Every row gives one point. The last column is the point's height on a tilted bowl or saddle (a function of degree 2), plus a little noise. Count its main directions that bend up, bend down and stay straight.
(in the rows, 128 means zero)

Points:
[[167 126 131 135]
 [163  42 138  55]
 [ 98 121 152 107]
 [188 119 114 115]
 [104  94 137 102]
 [ 73 150  97 104]
 [137  49 180  37]
 [166 180 133 141]
 [130 155 103 142]
 [136  83  86 100]
 [143 101 151 119]
 [160 165 120 143]
 [136 119 207  75]
 [ 87 106  80  97]
 [ 91 137 125 120]
 [107 162  83 125]
 [118 176 129 140]]
Directions: 0 up, 3 down, 0 straight

Points (22 x 5):
[[145 113 114 124 121]
 [ 95  51 204 117  34]
 [ 54  91 141 100  42]
 [127  95 101 180 119]
 [ 83 125 101 129 114]
 [112  97 140  73  85]
 [131 101 147 116 107]
 [124 141 203 129 110]
 [ 88  89 123  97  71]
 [ 86 169 117 134 149]
 [127  95 141 134 108]
 [159 175 168  72 129]
 [147 141 170 110 120]
 [ 99  92 109  67  80]
 [104 162 118 158 133]
 [103  61 152 201  97]
 [ 67 126  85 149 119]
 [179  90 106  72 134]
 [ 74 159 120 140 140]
 [126 104  73 117 117]
 [122 147 102  82 133]
 [181 141 150  99 128]]
Directions: 1 up, 1 down, 2 straight

Points:
[[110 143 199  89 102 143 120]
 [139 109  76 154 156 134 155]
 [177 190  89 137  82 102 203]
 [151  85 107 161 123  89 156]
 [ 98 105 167  57 120 138 148]
 [107 104 143  81  95 105 143]
 [188 134 103 144 132 122 180]
 [ 94 150  85 114  90 174 114]
 [123 142 113 170 112 147 140]
 [131 117 156 165 135 115 135]
 [101 198  77  98 145 160 110]
 [ 93 132 160  47 116  89 202]
 [108 162 135 199 133 114 153]
 [144 148  29 138 124 119 156]
 [129  96 137 147 111 120 123]
 [ 71 120 161  89 179 152 104]
 [143 106 144 176 179 137 162]
 [ 69 136 166 120 172 202  65]
 [ 89  78 108 167 114 200 141]
 [ 93 169 141 142  78 104 117]
 [137 158 128 127 170 112 151]
 [119 146 135 156 152 139 130]
 [180 145 104  26 166 141 167]
 [104 110  96  84 104 142  92]
 [156  75 157 112 134  95 169]
 [153 218 108 119 100 125 188]
 [ 89 118 166 101 105  74 177]
 [ 54  96 153 149 168 113 197]
 [111 208 155 133 155  40 164]
 [134 105 137  89 127 170  95]
 [132 140 166  94 125 131 133]
 [ 21  97 150 114  71 171 173]
 [110  65 162 112 121 142 120]
 [ 48 137 189 114 150 115 139]
 [112  79 174  72 131 137 144]
 [117  75 106 119 127 161  89]
 [140 160 167 153 137 188  91]
 [ 34 128 107 114 144 131 155]
 [ 80 145 111 159 122 114 156]
 [118 124 121 150  88 120 118]]
Directions: 3 up, 2 down, 1 straight
